Each wall is flat, endless, passes through zero and stands at right angles to its row. A trip goes straight from one point to another. List the walls that it crosses, first one first.

Walls:
(1): [-20 -59]
(2): [34  0]
(3): [22 -1]
(4): [17 20]
(5): [-12 -40]
(6): [-16   9]
Trips:
[ 25 -43] to [ 16 -10] => 4
[-50 -46] to [ 32 -34] => 6, 3, 2
[18 -4] to [ 11 -29] => 5, 1, 4
[-15 -42] to [  5 -20] => 3, 2
[-36 -60] to [-56  -7] => none

Walls:
(1): [-27  27 -21   3   7 -24 -21  -7 -49 -34   4]
(2): [-10  54 -33   0  -7  24  16  11 -15  18   3]
(3): [-19   7   5  14  22  12 -19 -32   6  23   9]
(4): [22 23 -8 13 11 36 19  8  6  9  2]
Trips:
[ 29  27 -14 -11 -27   5   9  16  11   3  -5] to [  2   1 -14  26  12  -1  -6  -1  19  -7  11] => 3, 2
[ -8  -4   8  -2 -24  27  13  31 -15 -15 -13] to [  5  -6 -25  -3 -17 -23 -22   8 -10  -7  12] => 1, 4, 2
[-26  -5  18  30  -2  29   3 -24   2 -25   2] to [-18 -10  -3  25 -22  -4  23  -3  -6  20 -13] => 1, 2, 4
[  2  11  17  17 -50 -18 -28  34 -10  21 -60] to [-11 -12  -4 -32  -8   9  35   4  14  28   3] => 4
[-10 -12 -23 -40  11 -21 -26 -11   1  12 -15] to [-26  11   9 -21 -23 -20   2  26 -13  10   6] => 3, 2

Walls:
(1): [  3  16  21  -2 -13 -28  11 -31 -11  15  -8   2  17  -3 -23 -38 -16  13
  -7 -22 -16   9  16  -9   2 -16  -6   9   1 -12 -12  -4]
(2): [ -5 -11   0 -18  16 -12  13   2  -5  -3 -16   4  20  18   0   5  12  29
  20 -13  26  24  -7   8 -22  16  39  -6   0   3  17 -21]
(3): [-32 -14 -12 -11 -16 -19   8  16  -2 -17 -17  -3   5  19 -13  -5 -19  17
  20 -18   9  10 -10  -6  20 -15   0 -13   6  38 -13  -1]
(4): [  1   5  10 -10  -8 -15   4  -3  17  10  -9   5   6  -5   3   7 -28   1
   4   1   2 -19 -18   0  -8 -11  11 -17   7 -19   5 -44]
Trips:
[ -7 -33  -8   5   8   7  -6  -6 -28   6  -9   7  11  12 -24  -7 -17   8
 -12 -21 -21  27  -7 -12  11 -25  36   1  17  -9  -9 -34] to [ -8   6   6 -18 -46  11 -15   1 -28  18  -6 -37  12 -55 -11 -15   3 -11
  11  -1  44 -11  -7   4  -4  17   4   4  17   7  14 -18] => none
[ 28 -12  -4   8 -20  -7  14  23  11   1   9 -28   1 -11   0  -6 -26  13
  24 -10  17   4  13 -19 -18 -14   6  27   9   6  -5  16] to [  9 -25 -16   0   3  -6  14 -21  12 -20 -16   3  -7  -3 -13  38  11  27
 -60 -11  30  11  13 -24  -1 -12  -3 -10  -8   4  -9  -4] => 1
[ 12 -38 -31   3   1  18  -9 -16  17   9   9  17  11  -2 -13   9  -3  34
 -14 -23  10  14  34 -17   9  24   7  27   0  19 -11   6] to [-24 -11  -8 -37 -24  10  -6   9  23 -28   3  -1  17  -7   4  23 -16  10
   1   8  20  -5 -33  -3  -5   7  -6  -5  27  11   9   0] => 1, 4
[-20  -2 -15  13   6 -16 -14   8 -12 -21  14  -3 -16   1  20  -9   5 -20
 -22 -18  -6 -27 -11  23   8  12  18 -13  10  14  16  29] to [ 15  23  -8  10 -13 -23  -7   4  11  12   6 -21  16 -41   0  17  21  -7
  10  29   2  18  -8 -10 -27  -7  -9 -12  -5   2  14   1] => 3, 4
[-19  -2   8   2  -6   7  55  -4 -26 -33  -7 -22  31  11  -4 -13 -11  -6
  26  24   8  20  -5  14  -9   7 -11  -6  10  35   9   5] to [ -8  10  10 -32 -10  12   1  27  24  -1 -25  10   2  22   2  19  -5  41
  -6  -2 -20  -9 -16  -7  -1 -28  -1 -11 -11  -9  -1 -19] => 4, 1

Walls:
(1): [ -8   7 -19 -19   0 -29 -25 -39  -6 -21 -21   2 -25 -14   2  41  14   4
   4  32  30  -8   2  15 -28 -12 -29  -7  17 -30 -16 -30 -10  12 -16  25
   5 -23  36 -27   5   5 -14   8  -9 -16  38   6]
(2): [ 14  60  16  -9  10  -2  14   0  12 -23  21  -5   7 -13  30 -35 -50  -4
   9 -16 -23  -4  -1  28  10 -25 -36  -7  -2 -32   4  10  13 -11 -10 -21
  10  21  15  -8 -10   4  -1  21  30   0  -4  -5]
(3): [ 30  -8  44 -13  -5  -9  33  17  -4 -28  14  29  12 -18  -1 -26  11 -26
 -18  -9   3 -16  39 -28 -19  26 -17  26  23 -22 -13   3  17  -7   1 -41
 -16   9   1  11  13 -11  15  20  12  -2   7   1]
(4): [-27  -2  20  22 -28  -7  15   8  -7 -24 -23 -21  22  -6 -36   0  -6 -28
 -14  37  -7   5  18  11  10  22  40 -21 -16   7  20  29  -4  -3  24  24
  22 -14   3  42  -2 -17 -10  33  20  26 -39  11]
(5): [ 30   4   4  -8  34  21  -5 -12 -11   5   4  -3 -11  -1  10  38  20  11
  -5  31 -10  -2 -28   3  44  32 -19 -22  -3  -8 -21  23  -2  22  -7  24
  16  28 -23 -18 -10  16  -5   7 -20  -4   0  -7]
(6): [ 15  -2  17 -26 -13 -12  -6  -5  10 -14 -22  -8 -21  19  -2   9  30  10
 -30  -3 -48   9 -39  17  -3 -12  25  -7  59  -8  17  27 -14 -15 -14 -26
 -14  10 -11   7 -11  11   6  -2  -8  13  18  10]
(7): [  3   0   5   1 -52 -18 -13  12  -6  -6  -6 -21  -9  24   9 -12  21  -2
  22  38  31 -29  19   5   3  18   6 -38   0   8  -6   9   4  18   2 -22
  35  16 -46 -23 -25 -13   1  13  -4 -38  14 -19]
Trips:
[-17 -24 -17  15 -35 -16  23  -6 -39  12   4 -25 -28  -4 -31 -13  -3 -17
 -32  -2  -4  -1   7  -9  -6 -21 -28  23 -32 -20  19  11  -7  19 -23 -18
  39  -5  22   5   8   5   8 -15 -20  26  41 -33] to [ 32   1  14 -22  38   7   9  44 -13 -21  14   8  -8   1  -7  14  16   8
  38  15  25  12   2  14  -5 -38  15 -25  13 -34  -8  -2  44  14  -4   6
  17 -25  14   5   7  16  -2   1 -11 -26   1   1] => 4, 2, 5
[ 44   6  -3  41 -10 -19  14 -27  30 -24   2  11  -4 -21   3  -8 -13  34
  10  13 -17  30  17   5 -11  -3  12 -12   1 -10  -6  -8  -1  10   7  -4
   9 -18 -14   4  48  -2  22   0  -4   5  -6 -20] to [  4  17 -28   4  -6  34 -17  21 -22 -11  -2  -8 -12 -19  24  17  25  18
   5  -8  34   2   0 -20 -30  11  16  -8 -13  -4  -3  -2   2 -41  27 -12
  25  24  34 -14   5  -3 -30  28  25 -11   0 -13] => 7, 4, 3

Walls:
(1): [  4 -27  13   6 -46 -10 -10  21 -43  -4   4  13 -18   2   7 -20 -35  -6
 -11  -7  -5  -7   1  32 -18   4  30   5  -9  14 -20  -5  15  -9 -30   7
 -11 -38  -1   3  11  33 -15 -40  10 -36  13 -32]
(2): [  1   4   4  16 -14  18 -12   3  11 -12   7   8  29 -26 -15 -32  13   6
  14 -48  -6 -13   0   0  -4 -21   5  29 -38   0   1 -19  -2 -20  -1 -35
 -24   7  -2 -13  16   0   2 -16  11  22  23   3]
(3): [ -9  -5  -6   6  31  -3 -24 -21   5  -1 -17 -12 -11   6 -24   7  16  -1
   0  13 -23  13 -15   3 -19  45 -12  17  -1  -6  -3 -27  -3   5  -9 -24
 -27  14   9   4  10  -7  16  17  -7 -17  10 -11]
(4): [  8   4   7  18   9   6 -17   6 -15   9   3  19  -2   7   0  18 -16   6
  -3   3  28  60 -15  15   1   0  -3  -1 -22 -21  14 -12  -1  -3   7 -29
 -23  18 -11  31 -22   6   0  27  25  -5 -19 -16]
(5): [-25   9   6  -4   0 -25   5  -6  -2  -3 -23   2  11  -2 -13   0 -24  12
  19 -23 -13  -7  -3  30  14 -21 -25  30 -18  21  -7   9 -17  17  10 -17
  11 -10  -6   4  -4 -16  -7  -7  28 -25   4 -12]
(6): [  5 -12 -11  -8   6   2  -7  -3  22  17   5  53   9   5  21  41 -18   4
   8  -4  -3   9 -19 -10 -10   5   3   6  -2 -26 -32  -6 -20  -3 -39  -5
  -4  29  27  -4 -15   5  38  -7  -4   5  17   3]
(7): [-33  10   8   7  37   6  21 -27 -13  19   5   0  31  26  -3 -36   1  -2
 -23 -14 -10  13  22   7  -7 -19  35   3 -15  11 -13   6  17  16   1  17
  -4   5   4   9  40  -2  -5   3  -7   3 -25 -11]
(8): [-12 -14 -18  -8  27  14  -2  16 -11 -20 -39  32   6   2   9  29  -6  12
  32  29  -9 -23   9  28  15 -11   2  30  10 -14   9 -14   9  24 -13   0
  -6 -11  18  -7   0 -16  -6  -3  -6   6  19   1]
(9): [  2  -5   1   8  16  -6   3  -2 -29   6  -2 -10 -19   1   4 -16  14 -16
  -6   8  -1  11  33 -19  28  13   4  22   0   0  21  25 -10 -17  36  32
 -28 -12  34 -18  12  -2   5  35   7  -1  -9  -4]
(10): [  1  10 -37 -12  -5  -4  -4  25 -31  12  13  10  35  17  -3  34  -8  26
   8  24  28  13  18 -22   3   8   4   4  30  -2  17 -25 -30   4   5  -6
   1 -12   5  25 -18  -8  23 -13  26 -13 -12  11]
(11): [  3 -18  15   8  15 -23   4  12 -15   3  -1  10   3  -8   0  -1  15  39
   4 -28 -16  -1   6  12  39   2 -10  -7 -30  39 -19   1   3  23 -19   7
  -6  -2   2   3  29  -8  15  13  14  -1 -23  10]
Trips:
[-10  18  10  -7  10 -25 -21 -24   9  17   6 -14  19 -17  17   0   2  25
   1  16  -4   8  -5  -2   5  13  34 -25  11 -11 -14  -4   2 -27  -1 -11
  10  30  -6 -13   4 -22  25  10 -20 -31 -22  16] to [  8 -33 -17  12  -4  21   8 -10  13  23  19 -10 -25 -18  20  -6 -17   1
  29   5 -21  11   5 -35   3 -29  -8   5  11 -12  33  -6  -5 -35   9 -19
 -32  -5 -12  -6 -13  18  13   4  22  10 -11  -6] => 11, 9, 7, 2, 3
[ 14   6 -20   7   5 -45   1 -35  35  39  -1   9 -16  17 -13  -2 -36 -17
   3  22  14 -23 -22  -2  -4  17  -3   3   9  -3  -9 -28   4  24   6 -11
   0 -25 -32 -11  -9  15  -2  25 -12 -26   1   0] to [-13  -1 -33 -43  13 -13  -8  32  15   5 -29 -43 -15   7  19  24  -4  19
 -44  -4   8  25 -10 -12 -32  -2   3  -2 -13 -36  30 -44   4  17  -3   0
  -7  -6   6  -2  14 -18   7   2  51  -2  -3 -20] => 10, 1, 8, 5

Walls:
(1): [ -5  14 -22   8  31 -26  -8 -16   9  -6   6 -20  17   7  19  -8 -13  12
  18  -1  15 -13 -23   3   1  14   5  -3 -47   2  12   2   7  11   1  16
  -7  20   2 -44 -18   7   6   3   9   5 -10  -9]
(2): [ -4 -11 -21 -18  20  12  -1   6  -7  -7   6  13  32  20   4 -15   4  39
  -7  -6  33 -11   2  -2 -26   4  -9   1  -7  -3  24   7 -19 -14  36 -21
 -18 -29  23 -10 -30  -5  15  25 -12 -30   2  14]
(3): [-23  16 -16  11   7  -6 -26 -17  -3  29   4   5 -28   1 -17  21 -22 -18
  17 -38 -34  -5  -8  -5  -7  17  -2 -14 -18   1  -8   5  -3  -6  17   7
  -8   6 -15 -12   4 -11  11  -7 -11  21 -10  36]
(4): [  4  -4  23  10  19   9 -20 -21 -17   1  16  26  -1 -15 -34   7  -8   4
 -14  -9  31  -7  11   2   8  15 -22 -18  14  -5 -26 -21  12 -12 -23 -19
  23 -16   2 -21  21  -7 -13   4  13   4 -20 -10]
(5): [ 18  11  15   4  -6 -36   5  11   3  -7   3  -8 -10  -2  10  -9 -22  42
  42 -24  24  -1   1  12 -13 -29  -2   2  33  16  23 -21 -10  -6  30  14
 -34 -14  30 -31  -9 -26 -18  16  20   9 -21   6]
(6): [ -3  17  -5  13  -2   2  28  -6  24  -6   8   0 -23  12  -5  12 -40  -6
  42 -15  12  11   7 -33  12  10 -31  24   5  -5 -54 -16   3  -9   9   2
 -12  15 -14   6 -30  12  26 -10  21  17 -24   1]
(7): [ 14   1  22 -25  -2  -1  18   0  -2  -2 -10   1   0  31  36   7   8   3
   5   9  -5 -30  17  -3 -10   8 -12  -7   1 -52  19  -8   7 -51  -2   4
  -3  30 -10  13  10  -6  11  16  -5  20 -32  14]
(8): [-16 -12  -8 -11  -2   4   0 -13 -60  16 -15 -19  35   2  12   3 -25  11
 -10 -12 -10  -8  -2   3  10  -5   5 -23   9 -25  10  -8  -5  20 -13 -10
 -10  -9   9  -4  -7   0 -38   3  -1 -33 -18   8]
(9): [ 23  -5  22  11 -12   2  -7  10   2  -9   1   9   2  -1  11 -17  38  -2
  -5   6  -7 -15 -15 -40  20 -53  27  -1 -15 -13 -15  12  27  14  -5 -12
  -2  20  -9  13  -1 -11 -12  27  16   9  14  13]
Trips:
[-15 -26  26  -3  -3  27  17 -19 -10  33   4  37 -17  -4 -13 -23 -28  -2
  10  -5  40   5 -19  -2   9  34  27  24  -4  15   9   7 -38  22  -3   1
  16 -21  13 -12  11 -11  -9   9  18   6 -15 -23] to [ -1   6 -11  -4   0   4  -7  -8  -2 -18   8   6 -24 -20 -14  -2   4 -18
   4   4  -5   6 -23  -6   7  19 -21  15  -7  16 -16   6   1  22   5 -13
  33 -33 -25   0  -7 -16 -19   3   0  -1   3   9] => 3, 8, 5, 2
[  0  11  20 -14  -7 -24 -13  -1 -25   5  -1   1  23   1  -2   0   0  15
  -9 -18  37  -7  -4 -55   1   3 -38   1 -10 -14  23  -9 -11  -4  12  -9
   8  16  28 -10 -10   8 -17   6 -30  19  -1   5] to [ 38  -7   1 -11   4  26  -5   3 -10  15  16 -15 -10 -12  17   6  25  37
  -8   1 -30 -16 -48  24  -1  16 -19  12   1 -10 -15 -11   2   0 -13  24
  -7  16   9 -24  37  -1   8   7  15  -8 -10  11] => 3, 2
[-15 -21   9   5  -8  11   2 -10 -16   3  -1  21   0  -2  14   5 -10  -5
  -4 -12   2 -20   6   5  12  14 -21   4 -11  18  -5  25  13 -22 -37   7
  27 -19 -17 -11  -6  25   9  11  26   8 -36   2] to [ -4   0  23   6  -1  -1  -4  43  -8  -5 -12 -19   0  13  -7 -24 -10 -12
  17 -49  -7  -5   7  23  22  -3 -13  13   3 -24  16   4  32  15 -22 -17
  -1  -6  -6  -3  15  -1  32  11   0  -2  29   1] => 1, 9, 6, 4, 5
[ -4   6  12  28   1  17   0  13 -25 -17  -4   6  -7  -5 -13   8  21 -23
 -12  18  11  40  -8  38 -11   3  22 -20 -39   6  -6  13 -10  16 -13 -18
  26  -1   9   3  11 -21  15  28   5  33 -12 -37] to [ 17   1  -2 -11 -10 -24  -1   0 -19  -2   2  -7  20  14  -3  10 -16 -15
  -9 -37 -16 -11 -22  13  26 -17  31  -7  -9 -24   1  22 -19  18 -14   8
 -15  -1 -13  21 -20  20 -22  -3 -25  -4   3  11] => 1, 8, 4, 3

Walls:
(1): [  3  13   1 -10  23  13 -18  -5 -48  -3  -9   2  14  -2   8  32 -19  15
 -15   8  42  28  38   7 -26  24  19   9  19  16  23  -2  -9 -10   5   3
   1  -3  -3 -23  10 -15  13  -8 -13   5  13 -21]
(2): [ 18  -4 -23  -2   7  12  -1 -10   2 -18  -1 -28 -18   7  20  13  19  24
   5  10 -17   4  17 -10   6   1   2  -8  -5   3   9   1  23  -9  20 -17
 -39   3  30   8 -12  17 -24 -14  -1  11  21   8]
(3): [-21   2  -6  38   8 -16   5  26 -20 -11  -1  -4  -9 -37 -11  -1  41 -13
  -8  36   5  23  10   9   5 -26 -14  -3  -6  -5  -5   1 -16  -5   2   0
 -21 -11   7 -38   5  14  11 -21 -18   5  23 -34]
(4): [ 42  -4  14  -4 -13 -11   2 -19  18 -17  40  -1 -23  35   9  -5   6 -15
  14   6  -4 -18  -3 -17  45  -2 -17   8  12 -19   8 -25  10  20  18   9
  33   0 -12  -7 -23 -26 -11   7  10  27  -5 -16]
(5): [  6  15  44  10  15   4 -33   0 -23  -6  11   5  12  37  20  -4 -11 -30
   4  -8  23 -23   3  -2 -14  18  -7  20  -1  12   8 -28  -2 -21  22  19
 -28   9 -33  -8   1  -4 -13  -4 -16   4  -1 -28]
(6): [ -6  -1 -15  -8  23 -19   7  16  -4  10 -24 -29   2  -4   9  23   1  -6
  -4   5  10  23  -4 -11   2  -3  -3  22 -23  22  -3 -25  26   7  17  11
  -3 -27 -13 -13   0  -1 -10  17 -27  27  23   3]
(7): [ 17   3 -11 -14  -3  -8   4   3  13  16  19 -13  26  -4 -16   3  18   2
 -16  24 -11  11 -10  -5 -20 -28  13  21   3  -8  12  -2   8  19  23  36
   2 -14 -17  15   4 -19  10  13  25 -10   7  10]
(8): [-12 -26   5   0 -29  -1  -2  -4   5  -9   6  16   8  -9   6  14  44  -7
  11   4  37 -15  -9   3  -5  13 -13 -17 -12   6   5 -15  34  15 -15  29
   7  16 -17  -6 -14 -37 -23  10  11 -11  -7  20]
(9): [ 24  29  20  -2 -13  21  10 -12  -6 -13 -16  -8 -16   2  -2  -4  60   3
  15 -21  16  21  11  18   8  -8   7 -26 -21  17   6   4  13   1   6  16
  -8   5  -2  -1  10  -5  -4  25 -12   5  -2  30]
Trips:
[ -7  10  10  24  23 -15  14  18  27   3 -20 -29   4 -33  -9   6  10  -3
  -9 -26  -3  12   7  -9  -8   5  13  27 -36 -13  47  -5   3  11  -3   8
 -26  26 -24 -13  -6   9 -13  -8   2   0  -8   7] to [ 17   7 -14  11  14 -17  22   5   7 -12  -2 -17 -19  10  -2   7   4  -6
 -14  34   3  -1  10  18   3  -7  -5 -40  -6 -13 -10 -13   5 -29 -21 -10
  -5 -27  16  15   7  -7  13  -6  -3  25   1  24] => 5, 8, 7, 4
[ 10 -42  14  -4  17  15   8  -8  -7  11   8  11 -21 -12  -1  12  -7 -12
  16 -21  11 -11  -2   4  -6  14  29  14  -2   6  -7   4   0  -6   4   0
  -9  15  25  34   8  -5  18   1 -20  16 -11  -5] to [ 13   4   4 -13  51 -11  16 -34   9  27 -21  -7 -23  -1  12  -8  -2   8
 -25 -43 -17 -16   4 -14   9 -29  -1  -7  34   2   3  10  22  10   0 -12
   3 -18 -16  -5  17  -3   9   1   1   1  16 -31] => 6, 4, 5, 7
[  6 -27  15 -32  15  -8   9  -1  25 -42  -3 -12  32  11 -16  -4 -16  13
 -22 -15  -7   6  10  18  -1  26  10  -8  13   9  -3  22 -22  -4 -12   7
  -1 -42  -3  23 -41 -24  14  -9  29 -14  14 -25] to [-12 -13 -16 -29   9 -16  28  -2   7  12  -1 -29  22 -20  -1  -7   0 -11
 -28  21   4 -10  -3  36 -26   3 -25 -21  -6   5 -17 -19 -14  12   0   3
   3   5 -26  21  13   5   7   5   9 -31  29  -8] => 4, 8, 6, 3, 1
